Rows are points. The points of each table are mixes of a few directions, plus a little noise. Count the directions of each table, and those that both share. Where both have some left over, give the other angles between the two spaces (their principal angles), to ten degrees, smallest first.

First (4 x 3):
[[ -6   3  46]
 [ -3   2  23]
 [ 38 -27 -89]
 [-30  22  20]]
Second (5 x 3):
[[ 35 -25 -65]
 [-46  35  -4]
 [  1  -3  43]
 [ 18 -17  68]
 [-10   8 -43]]
Directions: first 2, second 2, shared 2

First (9 x 8):
[[-39  11  95 -21  25  18  -2 -10]
 [  7   2 -15  39 -22   2  16  18]
 [  6   7  18 -17   7  27   1 -31]
 [ 19 -15 -40  -6   2 -13  -2   4]
 [  0   3 -21  -5  -6 -11 -10  -2]
 [ 15 -20 -12   7  24  -5  -4  16]
 [-17  17   4  18  -9  -8 -12   8]
 [ 28  -2 -64   5 -10  -6 -10  -8]
 [-19  -3  34 -19 -11  -5  21   4]]
Second (8 x 8):
[[ -8  56  31   2 -33  15   2   0]
 [ -8 -40   2 -15  19 -12   9  -1]
 [-41 -29  35 -22   4 -32  15  15]
 [ -1 -29 -17   2  16 -16  -4   7]
 [ 22   9  -8   1   1  23   1 -16]
 [ 19  -8 -31  13  10   2 -10  -1]
 [ 13  -9 -43  24  11 -13 -20  13]
 [  5  51  31  -5 -28  32   9 -16]]
Directions: first 5, second 3, shared 2; angles 30

First (10 x 12):
[[  5  -1  50 -11  -8 -30 -16  -5  21 -17 -18  -3]
 [  0   0  13   5  -4  -6   5  -7  10 -13  -5  -4]
 [ -2  -1  25  19 -11  -9  23 -22  25 -34  -8 -11]
 [  8   0  48 -24  -5 -33 -33   7  12  -1 -18   2]
 [ -2  -1  15  14  -7  -5  16 -15  16 -23  -5  -7]
 [  4   0  32 -14  -3 -21 -19   3   9  -4 -12   1]
 [-14   1 -95  40  11  63  56  -7 -28  12  36  -1]
 [  4   1 -15 -24  10   3 -30  24 -21  33   5  11]
 [  6   2 -14 -34  12  -1 -43  31 -26  45   4  15]
 [ -9   0 -57  30   5  39  42  -9 -14   1  22  -3]]
Second (8 x 12):
[[ -9  -1 -30  43  -5  28  58 -28   8 -28  12 -12]
 [-12   0 -34  50  -7  32  66 -32   9 -34  14 -13]
 [  9   0  25 -36   4 -23 -49  23  -6  24 -10  11]
 [ -4  -1 -13  20  -2  13  25 -12   3 -12   7  -5]
 [  9   0  27 -39   5 -24 -51  24  -8  25 -11  11]
 [ -3  -1 -11  15  -1   9  19 -10   3 -10   4  -4]
 [  1   0   4  -5   0  -4  -7   4  -1   3  -1   2]
 [ 11   1  32 -46   6 -30 -62  30  -9  32 -13  14]]
Directions: first 2, second 1, shared 1

First (9 x 20):
[[ -7   3   8  -3   9  14  11  -6  20  16  -7 -10  -5 -19  -7  -4  -5  -2
   18   9]
 [ 17  -6 -21   8 -25 -41 -31  17 -59 -46  20  27  15  53  21  12  14   3
  -51 -26]
 [ 10  -4 -12   5 -14 -24 -18   9 -34 -27  11  16   8  31  13   7   8   2
  -30 -15]
 [ 21  -8 -24   9 -30 -48 -37  20 -71 -54  25  32  17  63  25  14  16   4
  -60 -31]
 [-20   7  23  -9  28  45  35 -18  67  52 -23 -31 -16 -59 -24 -13 -15  -4
   57  30]
 [ 12  -4 -14   5 -17 -27 -21  12 -40 -31  14  18  10  36  15   8   9   2
  -34 -17]
 [ -8   3  10  -4  11  18  14  -8  27  21  -9 -13  -6 -24  -9  -5  -6  -1
   23  12]
 [ -5   1   7  -3   8  13  11  -5  20  15  -7  -9  -5 -18  -7  -4  -4  -1
   17   9]
 [-20   7  25 -10  30  48  37 -20  70  55 -25 -33 -17 -62 -25 -13 -16  -4
   61  31]]
Second (8 x 20):
[[ 14 -60 -28 -33  -9  11  21 -19  53 -11   4  16 -14  10   8  34  -8   1
   -2 -95]
 [-21  41  13  32 -28 -50 -45  15 -44 -11   2   3  17  25   3 -40 -13  -7
  -55  42]
 [  0  -7   1  -7   8  15  14  -6  22  10  -5  -4  -6 -13  -5   4  -2   0
   17  -5]
 [ 24  -1 -10   2   8   0  -3  14 -51 -23  14  10   8  18  12  22  28   8
    5   5]
 [-47  16  26   4 -10   0   4 -20  81  47 -26 -24 -11 -38 -23 -48 -49 -15
   -3  17]
 [ 39 -30 -22 -15  14  16  13   7 -34 -29  17  17   1  18  15  47  35  12
   19 -33]
 [-23  31  28   8  20  23  13  -7  30  41 -19 -29  -6 -45 -21 -28 -12  -4
   35  58]
 [ 16   9  -7   9  -4 -15 -16  16 -55 -25  13  11  11  25  12   9  20   5
  -15  11]]
Directions: first 1, second 3, shared 1
